Each row is a point. Each copy is the shape, with its points in the same order, stretched, turned, moved and blurred by noise. Is it also mirrored, or only turned?
In the rows, zero is written as 128.

Shape (5 x 2):
[[ 95 122]
 [ 86 175]
 [123 134]
 [143  88]
 [168  93]]
Copy 1 (5 x 2):
[[145 101]
 [189 129]
 [131 129]
 [ 82 110]
 [ 65 128]]
Copy 1 is: mirrored
Copy 2 (5 x 2):
[[129  94]
 [176  95]
 [136 123]
 [ 94 133]
 [ 94 156]]
Copy 2 is: mirrored
Copy 3 (5 x 2):
[[123 103]
 [ 67 116]
 [123 131]
 [178 128]
 [184 153]]
Copy 3 is: only turned

Shape (7 x 3):
[[110 101  92]
 [164 147  98]
 [156 161 114]
 [140 151  98]
 [157 149 165]
 [109 163  88]
 [ 81  94 114]]
Copy 1 (7 x 3):
[[164 101 102]
 [157 166 117]
 [131 166 131]
 [143 150 102]
 [111 148 172]
 [120 143  73]
 [140  75 103]]
Copy 1 is: only turned
Copy 2 (7 x 3):
[[106  95 100]
 [150 158  78]
 [142 171  92]
 [126 154  86]
 [156 173 148]
 [ 90 162  75]
 [ 78  91 132]]
Copy 2 is: only turned
Copy 3 (7 x 3):
[[113 172  87]
 [147 110  82]
 [137  93  96]
 [123 110  83]
 [146  97 152]
 [ 84 120  81]
 [ 93 178 111]]
Copy 3 is: mirrored
Copy 4 (7 x 3):
[[ 72 138 119]
 [116 114  68]
 [138 123  78]
 [113 137  83]
 [175 100 107]
 [108 175  96]
 [ 84 151 152]]
Copy 4 is: only turned

Shape (6 x 3):
[[109 135 119]
 [171  88  88]
 [ 97 180 151]
 [125 123 143]
 [108 112 116]
 [ 98 130 197]]
Copy 1 (6 x 3):
[[103 132 125]
 [157  57 116]
 [103 199 103]
 [143 142 121]
 [108 123 139]
 [145 207 138]]
Copy 1 is: only turned
Copy 2 (6 x 3):
[[117 140 104]
 [180 188  90]
 [ 89 116 146]
 [148 121 123]
 [136 140 100]
 [140  73 144]]
Copy 2 is: only turned
Copy 3 (6 x 3):
[[122 122 151]
 [160  98  71]
 [103 160 169]
 [112 127 121]
 [123 107 142]
 [ 49 139 142]]
Copy 3 is: mirrored
Copy 4 (6 x 3):
[[132 144 109]
 [208 137 166]
 [ 79 171  87]
 [127 147 139]
 [146 128 122]
 [ 64 140 141]]
Copy 4 is: only turned

Shape (7 x 4):
[[171  92 123 101]
 [140 100  75 121]
 [ 87 194  97 160]
 [ 76 155 119 134]
 [136 136 131 158]
 [152  87 140 148]
 [156 120 164 106]]
Copy 1 (7 x 4):
[[125  79 102  58]
 [ 78  87  86  76]
 [ 86 171 129 163]
 [105 117 142 155]
 [131 127  96 121]
 [144  78  82  96]
 [164  98 131  89]]
Copy 1 is: only turned
Copy 2 (7 x 4):
[[145 158 144 179]
 [142 132 102 196]
 [165  93  79  95]
 [129 131  75 101]
 [134 108 141 128]
 [103 123 158 161]
 [138 161 154 124]]
Copy 2 is: mirrored
Copy 3 (7 x 4):
[[124 131 166  59]
 [142 123 111  60]
 [174 136  89 166]
 [144  95 112 156]
 [125 151 125 125]
 [ 91 141 140  86]
 [118 129 184 105]]
Copy 3 is: mirrored

Shape (9 x 6):
[[154 160  86 136  98 139]
 [104 183 165 130 165  83]
 [ 83 178 134 180 142 122]
 [134 179  88 103 171 123]
 [114 133 148 103 162 123]
 [148  94 161 172  91 167]
 [160  98 162 118 136  99]
 [120 151 122 132  88 169]
 [ 95 103  97 126  93 110]]
Copy 1 (9 x 6):
[[171 112 105 141 152 135]
 [109 162  64  91 111  90]
 [103 140 110  92 180 110]
 [131 102  50  99 128 147]
 [113 136 110  86  96 121]
 [191 137 217 109 175 120]
 [184 137 138  80  84  91]
 [127 130 147 147 167 168]
 [113  85 154 144 127 110]]
Copy 1 is: only turned
Copy 2 (9 x 6):
[[145 149  79 140 122 168]
 [158 128 147  81 115  77]
 [ 96 174 124  86 101 114]
 [179 171 113 138 149  97]
 [146 129 136 136 165  98]
 [ 79 109 117 168 123 201]
 [145  67 116 159 141 121]
 [118 157 106 116 142 189]
 [ 87 119  54 114 154 120]]
Copy 2 is: only turned
Copy 3 (9 x 6):
[[116 161 119 111 101  90]
 [ 74  86 133 146 178 130]
 [ 86 126 186 105 165  94]
 [ 90 171 110 147 184 115]
 [114 117 138 123 187 156]
 [165 130 192  90  87 144]
 [158 100 121 142 133 138]
 [101 139 151  70  95 130]
 [130 109 116  66 142  86]]
Copy 3 is: mirrored
Copy 4 (9 x 6):
[[139 119 123 149  95 169]
 [179 110 189 138 129  79]
 [143 116 146 182 128  89]
 [180 151 117 122  77 110]
 [135 126 151  98 113  83]
 [ 80  79 140 124 159 142]
 [128 112 178  73 148 131]
 [104  91 129 158  89 136]
 [102 162 172 139 113 142]]
Copy 4 is: mirrored

Shape (10 x 6):
[[122  95 114 118 116 119]
 [137 137 117  77 105  85]
 [139  95 131 142 148 124]
 [ 71  59 151  92  94 155]
 [162 140 170 114 168 144]
 [121 144  91 166  63  86]
 [138 141 162 152 163 135]
 [ 72  91  81 147 115 120]
 [125 127  87 152 164 144]
 [117 120 144 100 125  88]]
Copy 1 (10 x 6):
[[131 142 131  91 158 113]
 [170 172 191 100 135 109]
 [113 127 117 122 160  93]
 [ 95 120 147  60 161 185]
 [119 129 156 186 143 117]
 [173 136 113  43  87 101]
 [103 129 129 157 115 109]
 [107 165  87  45 128 114]
 [119 171  78 132 140  95]
 [125 157 180  97 127 108]]
Copy 1 is: only turned
Copy 2 (10 x 6):
[[118  99 144 126 150 134]
 [157  79 137 128 101 101]
 [114 143 143 119 171 134]
 [ 90  67 222  92 166 135]
 [146 179 155  99 144 119]
 [105  83  69  86 106 128]
 [112 180 140  84 153 124]
 [ 54  89 142 136 148 157]
 [ 90 162 117 144 145 174]
 [127  99 160 117 128  88]]
Copy 2 is: mirrored
Copy 3 (10 x 6):
[[119 103 120  94 135 152]
 [121  74 134  91 107 106]
 [143 130 129 131 150 157]
 [ 64 125 157  53 149 158]
 [139 180 153 148 132 111]
 [106  54  84 141  75 183]
 [122 167 141 177 133 136]
 [ 82  80  86  96 146 173]
 [127 140  76 129 147 149]
 [110  87 155 120 132 117]]
Copy 3 is: only turned
Copy 4 (10 x 6):
[[129 155 112 138 107 141]
 [184 126 112  94  85 142]
 [117 161 131 112 150 130]
 [ 68 154 124 165  44 157]
 [134 164 173  79 155 176]
 [192  81 115 159 132  99]
 [121 140 161  84 167 143]
 [ 86 116  77 150 108 114]
 [108 143  91 125 163 148]
 [141 133 124  82  92 135]]
Copy 4 is: mirrored

Shape (12 x 8):
[[118  77 189 100  79 145 137 121]
 [ 96 108 154  77 134 119 117 149]
 [105 101  92  95 110 123 129 136]
 [102 118 174 116  76 144 139 178]
 [143 171 146 115 133 101 137  74]
 [131 135 106 146 176 121 152  98]
 [181 150 142 124 160 138 131  85]
 [163 135 104 110 141 134 189  73]
 [163 145 134 149 156 116  92  78]
 [157 147 133 107 169 159 166  76]
 [ 61  81 165 110  98 127 147 142]
 [120 155  97 114 146 170 147  67]]
Copy 1 (12 x 8):
[[127 103  94 188 155 218 118 120]
 [156 142 104 137 174 185 105 102]
 [130 106 120 128 148 118 118 107]
 [147 113 110 167 182 186 134 183]
 [ 67 187 145 121 110 154 127  90]
 [100 125 145  67 121 136 114 100]
 [105 164 160 118  99 179 148  91]
 [ 57 102 163 119 114 121 151  73]
 [113 185 137 105  76 164 117  96]
 [ 75 140 144 111 112 160 173  89]
 [127  99  79 147 183 187  85 135]
 [ 56 144 121 107 107 114 185 100]]
Copy 1 is: mirrored
Copy 2 (12 x 8):
[[ 58 104 147  91 154 135 139 104]
 [ 80 157 109 111 177 125 131 136]
 [ 91 180 141 141 117  90 116 124]
 [ 75 112 101 110 148 134 106 100]
 [160 149 144  70 142 141 154 121]
 [153 163 140 151 132 112 165 120]
 [142 132 143 103 134 157 185 139]
 [136 158 148 119  89 114 194 106]
 [167 134 171 110 159 130 151 148]
 [126 146 140 121 128 164 199 121]
 [ 75 132 135 116 165 110 114  83]
 [131 160 157 144 113 153 161 100]]
Copy 2 is: mirrored
Copy 3 (12 x 8):
[[111 101 172 124  59 131 115 123]
 [ 95  75 144 122  94 108 125 148]
 [143  71 176 131 136 122 158 130]
 [ 88 124 164 172  98 151 116 159]
 [147 137 111 114 133  55 149 103]
 [150 110 137  69 169  72 132 124]
 [175 116  91  84 126  80 125 124]
 [204 121 146  77 142  70 157 133]
 [152 107  86  93 153  79 132  75]
 [183 117 128  69 125  61 120 155]
 [ 79 100 202 129  98 127 108 128]
 [193 108 159  94 155  48 117 126]]
Copy 3 is: mirrored
Copy 4 (12 x 8):
[[112 131 153 168 168  82 150 153]
 [115 165 143 127 153  73 123 126]
 [107 127 135 137  86  83 134 130]
 [ 62 169 143 130 188 112 145 173]
 [140 121  52 140 133  93 111 109]
 [136 108 122 116 120 129 121  90]
 [139 112  97 120 141 109 168  82]
 [109  83  79 150 109  94 125  73]
 [183 112 119 112 114 122 171 105]
 [128 117  92 148 135 109 139  56]
 [104 150 152 162 168  94  96 164]
 [139 122  87 173  85 125 128  55]]
Copy 4 is: only turned

Shape (11 x 8):
[[111 173 160 139  88  84  94 107]
 [108 146 119 157 137 130 150 113]
 [127 120 213 104 158 143 131 131]
 [115 150  55 112 130  86 129 143]
 [118 153  84  89 114  93  87  93]
 [185 134 115 119 124 145 103  89]
 [142  82 114 119 198 146 140 122]
 [134 164 155  87 140 181  83  86]
 [118 114  76 149  88 126 105 120]
 [169 130 121 132 141 124  70 163]
 [146  95 169 145 127 166 177 159]]
Copy 1 (11 x 8):
[[151  48 102 123 164 112 150 164]
 [145 157 138 144 125  97 148 146]
 [170 119 160 132 119 178 162 126]
 [104 118  93  97 143 111  94 150]
 [115  70 107 101 163 111  94 121]
 [160 120  97 112 144 119 143  71]
 [163 175 140 144 112 145 106  98]
 [130 114 143 159 136 140 171  78]
 [135 106  90 143 106  88 112 129]
 [146 103  61 124 147 154 123 116]
 [171 166 130 128  69 147 165 128]]
Copy 1 is: mirrored
Copy 2 (11 x 8):
[[150  91 225  94 130 161 102 145]
 [127 139 140 107  98 142 119 102]
 [147  93 118 115 165 185 170 179]
 [103 153 172  78  90  57  92 117]
 [151 135 187  63 151  92  70 136]
 [176 157 162 151 181 102 110 134]
 [150 138  71 107 135  97 161 116]
 [134 141 154 114 240 165 119 150]
 [131 109 146 136  99 104  51 100]
 [123 106 170 145 161  87 146 118]
 [140 110 108 175  89 162 147 169]]
Copy 2 is: only turned

Shape (12 x 9):
[[171 111 103 166 161 149 145 144 125]
 [119 178  95 171 152 132  89 115 118]
 [110 112 117 168 137 125 155 141 146]
 [170  81 127 151 149 143  83  60 143]
 [149 127  96  77 162 118 150 127 218]
 [106  92  84  51 161 128  98 158 125]
 [122 182 178 120 162 146 133 122 119]
 [121 123 208 111 124 134 134 144 118]
 [121  85 191 168 104 136  90 161 127]
 [154 131  68 168  71 131 133 130 119]
 [131  99  90 148 142 122 163 136 120]
 [117 124  68 142 145 170 134 123 173]]
Copy 1 (12 x 9):
[[134 134  80 156 116  93 144 151 125]
 [169 130  80 148  68 157 113 119 121]
 [122 138 113 148 157 111 103 127 106]
 [102 158 107 116 107 109 184  94 166]
 [ 31 145 104 126 104 125  93 175 130]
 [117  61  96  96 124 168 100 172 158]
 [161 150 154 111  91 127  85 153 141]
 [140 140 184 121 155 112  96 141 175]
 [142 123 154 160 174  88 122  87 188]
 [123 128 114 191 116 155 158 138 109]
 [124 133  97 138 153 129 127 156 110]
 [105  97 103 138 100 112 120 124  83]]
Copy 1 is: mirrored
Copy 2 (12 x 9):
[[138  71 124 153 120 142 103 144 114]
 [ 99 154 117 153 184 103 105 167  90]
 [116 114  97 160  97 126 148 162  94]
 [119  66 128 122 165  57  89  90 180]
 [130 130 153 198 127 137 195 128 165]
 [114 134 135  96 162 173 159  67 139]
 [111 178 157 115 129 100 108 182 135]
 [140 155 144  74 104  95 133 148 138]
 [154 108  92  62 126  91 139 149 126]
 [182 108  98 182 134 129 107 118  68]
 [120  96 120 165 108 142 126 121  89]
 [131 110  75 193 120 161 125 141 135]]
Copy 2 is: only turned
Copy 3 (12 x 9):
[[118 137 102 149 143 118  76 164 151]
 [ 92 152 177 119  97 167  92 151 137]
 [143  99 142 128 149 107  76 128 129]
 [165 203 149 137 133  62  90 166 138]
 [103 120 105 104  95  32 110 109  67]
 [113 141 126 210  78 122 108 147  27]
 [131 145 133  64  86 196 113 129 105]
 [193 122 110 103 114 164 145 133  89]
 [224 111 132 150 140 122 139 175 134]
 [116 110 128 187 136 114 127 106 177]
 [116 112 122 153 161 113  79 129 121]
 [121 117 143 163  92  87  53 129 135]]
Copy 3 is: only turned
